Each point is reached from the start by the listed moves, each made 0, 1 or 2 times, or once backwards (-1), plus a little noise. Say if it took an odd or an even number of moves. Then give how often each move was made.

Moves:
(1): [ 38  23 -37   9 -22]
(2): [ 2 66 12 27 65]
Start: [ -8  11 -20  25  16]
Points:
[-6 73 -6 51 85] => odd (0, 1)
[-45 -19  14  20  32] => odd (-1, 0)
[ 20 -32 -70  15 -72] => even (1, -1)

Moves:
(1): [ 10 -44 -16   4  23 -21  12]
(2): [ 17  22  29   6 -27   9 -23]
(3): [-42 -27  70 -32 -20   2 -13]
(4): [-17 -23   2  -5   8  -6 -27]
Start: [-11  21  -9  23 -14  14  19]
Points:
[-70 -31  95 -13 -45  12 -72] => even (0, 1, 1, 2)
[ 15  24 -43  50  -5  10 -48] => even (0, 1, -1, 2)
[-40  44 -22  15 -11  27  27] => even (-1, -1, 0, 0)

Moves:
(1): [  5  -9 -11   9 -15  11  -3  -1]
(2): [ 4 23 -5 -7 18 20  5 22]
(3): [-13 -22  -3 -12  24   7 -22  -4]
(4): [ -3  18  -7   2   6  -7   8 -12]
(5): [-3 -4 -7 -4 -2 -8  6 -2]
(6): [  1  -9  12  -5 -19  16  -8  10]
(7): [-22   6   8  31 -11  15  -3  -1]
(8): [-24  14  13  10  11 -10 -23   2]
Start: [-12 -10   8  -8   4  -6  -8 -10]
Points:
[-35 -18  20  -4   8 -17 -32   2] => odd (0, 0, 0, -1, 1, 0, 0, 1)
[-62 -66   2 -44  60 -23 -93  -5] => odd (1, 0, 2, -1, 2, 0, -1, 2)
[  9 -16   6  10 -40   5   3   3] => odd (1, 0, -1, -1, 0, 0, 0, 0)
[-72  14   4  27  50 -49 -65 -65] => odd (1, -1, 1, 2, -1, -1, 0, 2)
[-74  76  29 -24  95  13 -55  21] => odd (-1, 2, 1, 2, 0, 1, 0, 2)
[  4  -2 -13 -42  20 -35   8 -23] => odd (0, 0, 0, 1, 1, 0, -1, 0)

Moves:
(1): [ -2  18  -3  -9 -13   4   0   1  -1   1  -7  -9]
(2): [  0   7   5  -1  -2 -15   5   2  -5  -2   0  15]
(3): [  6  -5   2   0   0  10 -10   7  -6   6 -16   8]
(4): [ 17  -5 -11  11  10  11   3  -5  10  -8   0   0]
(5): [ 0 -8  0 -5  3 -7  7  1 -1 14  5 -1]
(6): [-3  9  2 -2 13  1 12 11 -1 14 -7  3]
(7): [ -6   2 -19   9   1 -21  22   4  -6   8 -17  -9]
(8): [ 16  -4   4   1  -1  -2   9  17   5 -12  -9  14]
(9): [ 11  21   4  -8  13  -5  -1  15   2   8  15 -10]
Start: [ 6  1 -2  5  3  1  6 10 -2  1 -5 -4]
Points:
[ 17  16  36 -23  45 -53  51  83 -22  60 -13  51] => odd (-1, 2, 1, -1, 2, 2, 0, 1, 1)
[ 30  -6 -29  32 -29  -1  21   9  -5 -41 -69  22] => odd (1, 1, 1, 1, -1, -1, 1, 1, -1)
[ 29  95  -7 -22  15 -39  53  76  -8  26 -23 -19] => even (2, 1, 0, 0, 0, 1, 1, 1, 2)
[  7  77  40 -46  16  13 -33  54 -24  54   4  -7] => even (1, 1, 2, -1, 0, 1, -1, -1, 2)
